Each row is a point. Each copy is the shape, with its points in the same order, turned, moved and blurred by noise. Is it also mirrored, or only turned?

Shape (5 x 2):
[[ 0.80  0.18]
 [-1.85  1.40]
 [-0.74  1.19]
 [ 1.28 -2.72]
 [ 1.44 -2.06]]
Copy 1 (5 x 2):
[[-0.05 -0.15]
 [ 0.19 -3.06]
 [-0.23 -2.06]
 [ 2.06  1.54]
 [ 1.42  1.39]]
Copy 1 is: only turned
Copy 2 (5 x 2):
[[-0.38 -1.25]
 [ 2.20  0.09]
 [ 1.39 -0.71]
 [-2.94  0.27]
 [-2.49 -0.24]]
Copy 2 is: only turned
Copy 3 (5 x 2):
[[ 0.39  0.23]
 [-1.94  0.54]
 [-1.26  0.25]
 [ 2.80  2.43]
 [ 2.68  1.73]]
Copy 3 is: mirrored
Copy 4 (5 x 2):
[[-0.61 -0.89]
 [ 0.92  1.45]
 [ 0.08  0.83]
 [ 0.60 -3.67]
 [ 0.11 -3.03]]
Copy 4 is: mirrored

Shape (6 x 3):
[[ 1.95 -1.36  0.40]
 [-2.13 -1.03 -1.73]
 [ 0.00 -0.03  2.04]
 [ 1.71 -0.01  1.74]
 [ 2.31 -2.11 -0.82]
 [-2.05  0.96 -1.71]]
Copy 1 (6 x 3):
[[ 2.65  1.31  0.62]
 [ 1.07 -2.35 -1.06]
 [ 0.43 -0.32  2.39]
 [ 1.02  1.69  1.67]
 [ 3.26  1.21 -0.72]
 [-0.79 -1.71 -1.57]]
Copy 1 is: only turned
Copy 2 (6 x 3):
[[ 1.87 -0.84 -1.19]
 [-2.73 -1.05 -0.26]
 [ 1.34 -1.31  1.61]
 [ 2.47 -0.55  0.58]
 [ 1.39 -0.79 -2.56]
 [-2.59  0.50  0.93]]
Copy 2 is: only turned
Copy 3 (6 x 3):
[[-1.00 -2.94 -0.27]
 [ 2.75 -0.23  1.09]
 [-1.85 -0.34  0.96]
 [-2.42 -1.49 -0.24]
 [ 0.08 -3.87 -0.47]
 [ 2.17  1.00 -0.19]]
Copy 3 is: mirrored
Copy 4 (6 x 3):
[[ 0.84  1.52 -0.02]
 [-3.55  0.09 -1.28]
 [ 0.78 -1.48 -1.58]
 [ 1.45 -0.21 -0.08]
 [ 0.39  2.60  0.18]
 [-3.49 -1.25  0.15]]
Copy 4 is: only turned

Shape (11 x 6):
[[ 2.15 -0.52 -1.80  2.44 -0.98 -0.15]
 [ 0.64  0.23  0.54 -1.62 -0.26 -2.24]
 [ 1.10  0.94 -1.60  0.66 -0.45  0.38]
 [ 1.48 -3.00  0.33 -0.32 -1.61  1.22]
 [ 0.03  0.34  0.42  2.56 -0.57 -0.97]
 [-1.26  3.15  0.55  1.34 -2.66  2.10]
 [-0.53 -0.12 -1.44 -0.93  1.29 -2.35]
 [ 0.44 -0.51  1.85 -0.28  2.45 -1.17]
 [-0.36 -1.43  0.63  0.30  2.06 -0.87]
 [-2.62 -2.83 -1.59  2.52 -2.91  1.64]
 [-3.29 -0.37  1.20  0.81  0.82  1.57]]
Copy 1 (11 x 6):
[[ 1.90 -2.21  1.42  0.56  1.99 -1.30]
 [-1.20  1.95  0.33 -0.94  1.24  0.44]
 [ 1.35 -1.15 -0.15 -0.21  1.57  0.23]
 [ 1.84  0.13  2.85 -1.11 -1.70 -0.70]
 [-0.49 -1.69  2.60  0.28  1.84  0.88]
 [ 2.45 -1.18  1.52 -0.12  2.37  4.72]
 [-1.60 -0.38 -0.57 -2.33  1.24 -0.57]
 [-2.72 -0.33  0.96  0.40 -0.71  0.55]
 [-1.99 -1.07  0.96 -0.99 -0.61  0.04]
 [ 2.84 -3.25  3.85 -3.46  0.32  1.29]
 [-1.00 -2.76  1.46 -1.98 -0.83  3.55]]
Copy 1 is: mirrored
Copy 2 (11 x 6):
[[ 2.10  1.47  0.00  0.84 -2.49 -1.84]
 [ 1.85  1.32  0.87 -0.03  2.45  0.06]
 [ 0.35  0.92  0.50  1.19 -1.07 -0.85]
 [ 1.00  2.87 -0.55 -2.94 -1.08 -0.61]
 [ 2.70 -0.91  0.72 -0.06 -1.24 -0.36]
 [-0.61 -1.06  3.41 -0.18 -2.43  1.76]
 [ 1.08 -0.24 -0.27  0.64  2.51 -1.80]
 [ 2.22 -0.18 -2.07 -0.28  1.81  1.20]
 [ 1.73 -0.53 -2.12 -0.91  1.13 -0.33]
 [ 0.13 -0.98  1.21 -3.88 -2.89 -3.15]
 [-0.49 -2.75 -0.43 -2.50 -0.28  0.64]]
Copy 2 is: only turned
Copy 3 (11 x 6):
[[ 3.04 -0.92  0.64 -0.14  1.39 -0.05]
 [ 0.07  1.16  1.40 -1.23 -1.91 -1.98]
 [ 1.68 -0.76 -0.58 -0.95 -0.36  0.00]
 [ 2.76  2.65 -0.20  1.73 -0.40  0.35]
 [-0.34 -0.28  1.13 -0.83  1.35 -0.22]
 [-0.62  0.69 -1.42 -3.75  0.10  2.81]
 [ 0.16 -1.13  1.25  0.39 -2.29 -1.89]
 [-1.46  0.77 -0.08  0.61 -0.46 -3.26]
 [-0.96  0.00  0.44  1.62 -0.13 -2.21]
 [ 0.69  0.31  0.51  2.31  0.30  4.69]
 [-2.93  0.15 -1.60  1.12 -0.33  1.18]]
Copy 3 is: mirrored

Shape (12 x 8):
[[-2.68  0.09  0.04  0.51 -0.06  2.16 -2.46  2.58]
 [ 0.26  0.90  1.07  2.04 -2.59 -0.79  0.58 -0.08]
 [ 3.24  1.57  2.57  0.12 -1.99 -2.98  1.28  1.31]
 [ 1.04 -0.07 -1.18  0.84  0.18 -1.52  0.20 -0.11]
 [-3.36  0.88  1.04 -1.43  1.79 -0.12  2.65 -0.73]
 [-0.55  1.22 -0.87 -0.87 -2.87  1.19 -0.74  2.44]
 [ 2.12 -0.56  0.88  0.64 -1.36  2.79  3.39  2.17]
 [ 2.13 -1.67 -0.11  1.58 -0.09 -2.46 -1.31 -1.69]
 [-0.25 -1.55 -0.26  0.20 -1.79  1.47  2.29 -0.60]
 [-2.44  0.90  3.70  0.04  1.27 -1.89  1.04  1.32]
 [-0.82 -1.76 -1.88  0.00 -0.75 -0.18 -0.20  2.90]
 [-2.05 -1.58 -1.07 -1.69  0.03  0.03 -0.72 -0.71]]
Copy 1 (12 x 8):
[[-1.53  2.83 -0.83  0.51 -1.53  2.57 -1.27  0.54]
 [-0.25  0.54 -1.60  2.40  1.67  0.11  1.37 -2.33]
 [ 1.53  0.68  0.48  2.92  1.66 -1.65  4.48 -1.11]
 [ 1.33  0.26 -1.01  0.69  0.23 -2.13  0.09 -0.96]
 [-0.23 -1.63 -0.75 -1.37  2.69  1.47 -0.16  2.48]
 [-3.10  2.19 -0.52  0.69 -0.28  0.08  1.25 -1.49]
 [-2.10 -0.68  2.07  4.44  1.03 -1.14 -0.22 -0.06]
 [ 3.72 -0.73 -1.58  1.32 -1.07 -1.27  0.64 -2.82]
 [-1.71 -2.34 -0.22  1.78  0.35 -0.21 -0.46 -1.18]
 [ 1.43  0.35 -1.24  1.00  1.95  2.42  1.96  2.62]
 [-1.60  0.58 -1.68  1.16 -2.58 -1.13  0.46  0.70]
 [-0.54 -1.39 -0.97 -1.58 -1.40  0.92 -0.10 -0.29]]
Copy 1 is: mirrored
Copy 2 (12 x 8):
[[-0.88 -2.71  0.03  0.69  2.26  0.50 -0.74 -2.70]
 [ 0.56  1.68  0.62 -0.69  1.46  0.83  2.03  0.21]
 [ 1.41  2.24 -1.52 -2.75 -1.28  3.12  2.41  0.91]
 [ 0.38  0.91 -1.14 -1.51  0.00 -1.04  0.08  1.18]
 [ 0.21 -2.67  0.05  2.77 -1.82 -1.27  3.49  0.38]
 [-1.40  0.85 -1.58  0.70  0.97  1.19  0.36 -3.56]
 [ 3.21  1.63  1.63 -0.32 -1.77 -0.15  0.69 -3.57]
 [-0.73  1.41  0.63 -2.01  0.17 -0.17 -0.85  3.05]
 [ 0.21  1.65  2.11  1.50 -0.92 -1.04  1.11 -0.82]
 [ 0.35 -3.53 -0.11 -0.72 -0.90  1.43  3.75  0.48]
 [-2.29 -0.34 -0.10 -0.96  0.08 -1.75 -0.18 -2.72]
 [-2.45 -0.84  0.55  1.85 -0.27 -0.71 -0.47  0.10]]
Copy 2 is: mirrored
Copy 3 (12 x 8):
[[-1.48 -1.57  0.47 -2.52  0.37 -0.59  0.50 -1.60]
 [ 1.43 -0.55 -1.50  0.36 -2.08 -0.35  0.17  2.02]
 [ 0.67  1.75 -1.69 -0.32 -2.60  0.15 -2.28  5.24]
 [ 1.04  1.92  0.53  1.04 -1.63 -0.55 -1.10  0.40]
 [-0.11  0.64  0.87  1.98  3.61  0.38  1.45  1.85]
 [ 1.58 -1.18 -0.62 -2.75  0.14  1.09 -1.39 -0.02]
 [-1.24 -1.75 -1.10  1.53 -1.27  3.14 -3.13  1.25]
 [ 0.30  3.66 -1.12  1.25 -2.98 -1.19 -0.28  0.12]
 [ 0.64 -0.25 -1.71  2.24  0.19  1.70 -0.89 -0.60]
 [-1.92  0.44 -0.25  0.60  1.71 -1.98  1.17  3.83]
 [ 0.08 -0.23 -0.27 -0.45  0.70 -1.22 -2.89 -1.54]
 [ 0.83  1.90 -0.57  0.04  1.88 -0.22  0.47 -1.92]]
Copy 3 is: mirrored

Shape (16 x 11):
[[-1.51 -0.63  1.52  0.15 -1.07  0.74 -3.05 -0.87 -0.23 -0.06  1.60]
 [-0.01 -0.35  0.01  0.85  0.65  0.89  0.24 -1.72 -0.07  0.62  1.19]
 [-0.72 -0.88 -0.04 -0.63  0.72 -0.96 -1.60 -1.52  0.58 -0.27 -2.50]
 [-1.13 -0.90  0.55 -0.58  2.60  0.91  0.35 -1.18 -1.40 -0.11 -2.05]
 [-0.17  1.55  3.52 -0.79  0.80 -0.71 -1.69  0.23 -1.12  1.84 -1.16]
 [-0.54 -2.14  2.55  2.13 -0.55 -0.02  0.56  0.11  0.14  1.47  1.15]
 [ 0.84 -0.01  0.35  0.14  7.22 -0.34  1.05  0.14 -1.00 -1.46 -1.50]
 [-0.32 -0.60  0.89  0.46 -1.43 -0.86  1.79 -0.52 -4.63 -1.37 -1.33]
 [ 1.46 -1.57 -0.41 -0.22 -2.30 -1.00  1.25 -0.31 -3.36  0.75  1.28]
 [-1.01  0.52 -0.14 -1.23 -0.04 -0.64 -4.13  2.89 -0.79 -1.04  0.90]
 [-1.48 -1.41  0.00 -1.07 -1.98 -0.47  1.79  0.30  0.50 -1.09  1.47]
 [ 0.76 -1.68  0.56  6.46  3.14 -0.48  0.50 -0.29 -1.60 -0.39 -0.35]
 [-1.04  1.20 -0.21 -0.57 -1.28  0.26  1.00  0.16 -0.12 -0.62 -1.06]
 [ 3.39 -1.61  2.34  2.52 -0.97  0.55  1.13 -0.44 -1.67 -1.13 -0.61]
 [-0.40 -1.77  0.13  0.86 -1.85  2.05 -0.35 -0.09 -0.69  0.70 -2.25]
 [ 0.00  0.24  2.65 -1.16 -2.19  1.51 -2.64  0.26  0.25  0.00 -2.50]]
Copy 1 (16 x 11):
[[ 1.21 -0.60 -0.16 -0.34  0.53  2.10  0.20 -2.19 -2.41 -2.72  1.51]
 [ 0.78 -0.23 -0.43  0.34  0.01  0.14  1.74 -0.63 -0.61  0.09  1.84]
 [-1.47 -0.86  0.71 -0.57 -1.34  1.83  1.74  1.08 -1.65 -1.54 -0.63]
 [-0.98  1.09 -0.96 -1.01 -1.20  2.18  2.13  0.35 -0.83  1.06 -0.49]
 [ 1.26 -2.43 -0.40 -1.29  0.31  2.40  0.03 -1.04 -2.94  0.67 -2.20]
 [ 0.27 -0.50  0.39 -0.22 -0.15 -1.21  0.43 -3.86 -1.19 -0.04  0.17]
 [ 1.31  3.33 -1.18 -2.65 -0.53  0.01  2.56  2.86  0.65  1.85 -2.87]
 [-0.68  0.54 -2.18  2.30 -3.14  1.61 -2.19 -0.84 -0.99  1.14 -0.36]
 [ 1.18  0.13  0.68  3.12 -2.97  0.31 -1.11 -1.31 -2.36  1.29  1.60]
 [ 2.33  0.66  2.20 -1.37  0.23  3.38 -2.19 -0.01 -1.96 -2.70 -0.22]
 [-1.61  0.85  1.08  0.54  0.10 -0.43 -1.73 -0.76 -2.32 -0.09  2.66]
 [ 1.54  0.76 -1.59 -0.43 -2.29 -2.09  1.73 -2.12  3.85 -0.59 -1.80]
 [-1.51 -0.76  0.25  0.73  0.47  1.72 -1.39  0.60 -0.77  0.48  1.01]
 [ 0.56  0.49 -0.85  3.90 -0.45 -1.09  0.44 -2.09 -0.39  0.23 -2.15]
 [-1.74 -0.43  1.25  1.86 -0.66  2.67  1.14 -2.25 -0.16 -0.25  0.24]
 [-1.19 -1.60  0.77  1.39  1.48  3.73  0.19 -1.28 -2.63 -1.59 -1.74]]
Copy 1 is: mirrored
Copy 2 (16 x 11):
[[-2.69 -1.15 -1.33 -0.50  0.58  1.10  1.76 -0.85  0.13 -1.80  1.36]
 [-1.43  1.97 -0.43 -0.24  1.07  0.00  0.54 -1.12  0.71 -0.74 -0.46]
 [-0.15 -0.18  1.91  0.91  0.46 -0.68 -0.02  0.10 -1.47 -1.70  1.41]
 [-1.29  1.91  2.03 -0.06  2.13 -0.60 -0.29 -1.81 -2.45 -0.41  1.08]
 [-4.57  0.06  1.59  0.52  1.75  1.40  0.68  1.83 -1.91 -0.87  0.23]
 [-2.89  1.16 -1.21 -2.36  0.17 -0.86  1.00 -0.06 -1.05 -2.00 -1.85]
 [-1.75  5.13  4.01  1.67  0.74 -1.86  2.55 -1.78 -3.04  1.54  0.67]
 [-1.76  2.03 -2.49  0.62  1.15  0.89 -2.37 -1.11 -4.51 -0.28 -0.25]
 [-1.60  0.98 -3.61 -0.05  0.43 -0.18 -2.08 -0.05 -1.39  1.67 -1.23]
 [-1.68 -2.21 -0.43  0.71 -0.47  2.20  3.41 -0.18 -2.10  1.42  1.17]
 [ 0.12  1.29 -1.74 -2.73 -1.23  1.73 -0.60 -0.41 -0.95 -0.06  0.39]
 [-2.22  3.62 -0.64  1.87  0.24 -2.81  2.84 -2.63 -2.57 -2.51 -3.99]
 [ 0.40  1.32 -0.03 -0.56  0.91  2.77 -0.20  0.34 -1.86 -0.78 -0.15]
 [-1.43  3.33 -3.31  0.42  1.90 -1.94  0.71  1.53 -2.60 -1.51 -1.12]
 [ 0.15 -0.61 -1.08 -1.15  3.21 -0.30 -0.10 -0.24 -2.03 -1.76 -0.77]
 [-1.37 -1.52 -0.31 -0.56  3.02  1.24  1.11  2.44 -2.17 -2.22  1.75]]
Copy 2 is: mirrored

Shape (18 x 12):
[[-0.79 -0.21 -0.91  0.39  1.49 -1.12 -0.88 -0.46 -0.46  0.35 -6.44  1.34]
 [-1.02  1.28 -1.62 -2.68  1.28 -0.84  0.98 -0.39 -0.61  0.82  1.26  0.12]
 [-1.41  1.38 -0.70  0.42  0.67 -1.64  1.60  0.21 -1.19  0.86  1.40  0.64]
 [ 0.95  1.77 -0.60 -0.48  2.46 -1.06  0.59 -0.18  1.79  0.77  0.62 -1.39]
 [ 0.54  1.22  2.82  1.36  0.77  0.23 -1.92 -0.28 -0.69 -2.12  0.87  1.19]
 [-0.14 -0.28  0.93  0.67  2.21 -1.44 -4.31  0.42  0.04 -0.92 -0.10  1.48]
 [ 0.11 -1.27 -0.66  1.03  1.82 -1.31 -1.32  0.76  1.18  1.73  1.38 -2.09]
 [ 0.59 -0.01 -0.26  0.11  2.40  0.47  0.68 -0.91 -1.40  1.43  0.63  1.74]
 [-2.10  1.40  1.07  1.05  1.32 -0.52  0.75  2.12  0.94  1.44  1.35 -3.01]
 [-1.80 -1.49 -0.81  0.99 -1.32  4.30 -0.22 -1.04 -0.69  0.49  0.89  0.93]
 [-2.62  1.34 -0.50  1.04  1.62  0.88  1.85  3.20  2.06  0.93 -0.35  1.49]
 [ 0.03  1.60 -1.60  0.27 -2.80 -0.05 -0.34 -0.04 -1.05  0.62  1.05  1.58]
 [-1.79  0.63 -0.66  0.80  1.08 -1.71  1.33 -0.38 -0.01  1.35 -5.03  0.59]
 [-3.15  1.22 -1.38  0.96 -0.64 -1.00  1.60 -0.86  0.25 -0.07  0.06 -1.90]
 [ 0.08  1.08 -1.63 -0.07  1.54 -1.46  0.57 -0.98 -0.91  1.09  1.52  0.30]
 [-0.08 -4.91 -1.15  1.10 -2.08  4.66  0.81 -0.45 -1.26 -2.84  0.35  0.05]
 [ 1.03 -0.97  0.61 -5.35 -1.05 -1.49  1.87 -1.13 -0.72  0.61  0.56  1.88]
 [-2.69  0.79  0.34  0.27 -3.82 -0.96  1.57 -0.70  3.33 -0.06  0.94  1.95]]
Copy 1 (18 x 12):
[[ 0.28 -0.65  1.82  0.66 -1.78  2.88  3.00  2.44  1.21  2.06  3.84 -1.30]
 [ 0.50 -0.72  1.65 -1.10  0.08 -1.00 -2.73  0.44  1.46 -0.98  0.41  0.45]
 [-0.73 -1.14 -0.06 -1.26  0.97 -0.24 -1.33 -1.28  2.14  0.50  0.70  1.20]
 [ 2.01  0.79  1.41  0.62 -0.03 -0.30 -1.67 -2.04  2.33 -0.06 -0.32 -0.57]
 [-3.02  1.82  0.79  2.76  1.89  0.69 -0.16 -1.73  0.24 -0.60  1.36  0.14]
 [-1.90  0.80 -0.25  4.55 -0.66  1.95  0.25  0.44  1.05 -0.36  0.63  0.61]
 [ 1.49 -0.11 -1.60  1.42 -0.43  0.40 -0.04 -1.74  1.57 -0.60 -2.17 -0.59]
 [ 0.18  0.16 -0.83 -0.21  1.26  1.25 -2.55 -0.63  0.55 -0.17  2.41 -0.63]
 [ 0.22  0.24  0.86 -1.46  0.88  1.53  0.52 -3.30  2.18  0.32 -3.01  0.20]
 [-1.49  2.93 -1.67 -2.11  2.64 -0.63  0.59  1.54 -0.91 -0.39  0.67 -0.77]
 [ 0.87  0.97  1.46 -1.35  3.38  2.11 -0.36  0.03  2.39  3.17 -1.14  1.13]
 [-2.39 -0.46 -0.07 -0.26  1.04 -2.54 -1.04  0.25 -0.88  1.99  0.49 -0.37]
 [ 0.71 -1.28  1.64 -0.96 -1.02  1.77  2.88  0.91  1.67  2.12  2.49 -0.32]
 [-0.72 -0.70  0.76 -2.59  0.46 -1.63  2.06 -1.21  2.22  0.12 -0.05  0.99]
 [ 0.27 -0.73 -0.23 -0.32 -0.04 -0.97 -2.30 -0.65  1.85  0.09  1.28  0.26]
 [-0.54  1.53 -1.91 -0.67  5.74 -0.95  2.42  2.40 -1.52 -2.69  0.69 -4.16]
 [ 2.30 -2.31  2.31 -0.03  1.18 -0.78 -2.55  0.75 -3.04 -2.02  2.32  1.03]
 [-0.25  0.18  1.23 -0.35  3.27 -3.10  1.98 -0.26 -0.88  2.50  0.00  3.73]]
Copy 1 is: mirrored
Copy 2 (18 x 12):
[[-0.04  0.06  2.71 -0.20 -0.83  2.36 -2.85 -4.03 -2.00  0.81 -2.73  0.29]
 [-1.66 -1.22 -2.46  1.19  0.24 -0.62 -0.51 -1.37  0.04 -2.74 -0.90  0.84]
 [-2.62 -0.36 -1.26  0.51 -0.51  0.99  0.01 -0.40  1.68 -2.49 -1.45 -0.80]
 [-0.43  1.69 -2.02 -0.04  1.09 -0.33 -0.72 -2.32  2.17 -1.78 -1.73  1.56]
 [-2.12  1.54 -0.50 -1.18 -2.10  0.27  1.09 -1.95  1.50  1.04  2.36 -0.05]
 [-2.59  3.13 -0.65 -1.55 -1.64  0.00 -1.83 -1.80 -1.05  0.45  1.72  0.62]
 [ 0.43  3.14 -2.49 -1.45  0.23  0.30 -1.19  0.58  0.45 -1.73 -1.26  0.50]
 [-1.71  0.20  0.05 -0.97 -1.40 -0.95  1.45 -1.36 -0.26 -2.51 -1.42  0.97]
 [ 0.55  0.85 -2.40 -1.61  0.75  0.10 -1.51  0.19  3.59 -1.80 -0.74 -1.92]
 [ 0.21 -1.60 -0.65 -0.42 -2.20 -1.92  2.29  1.57 -1.19  1.63 -1.50 -1.15]
 [-1.65  0.28  1.00 -0.50  2.08 -1.78 -0.99 -0.58  1.94 -0.64 -2.22 -3.09]
 [-1.93 -0.57 -0.28  3.16 -1.87  0.37  0.44  1.26  0.89  0.22 -0.47  0.49]
 [-0.05 -0.37  1.65  0.21 -0.51  2.48 -2.45 -3.47 -0.33 -0.63 -3.71 -1.18]
 [-0.60 -1.12 -3.10  0.48 -0.31  1.99 -0.75 -0.39  1.52  0.07 -2.76 -1.63]
 [-2.17  0.26 -1.91  0.33 -0.91  0.44  0.08 -0.76  0.68 -2.56 -1.79  1.29]
 [ 1.11 -1.86 -0.44 -1.74  0.23  0.24  4.53  2.55 -2.91  3.29 -0.52  0.13]
 [-0.18 -1.23 -0.96  3.75  0.53  0.37  2.04 -2.11 -2.18 -3.75  1.63  0.47]
 [-1.08  0.95 -2.01  4.44 -0.13  0.35  1.19 -0.45  0.62  1.08 -1.22 -4.41]]
Copy 2 is: only turned
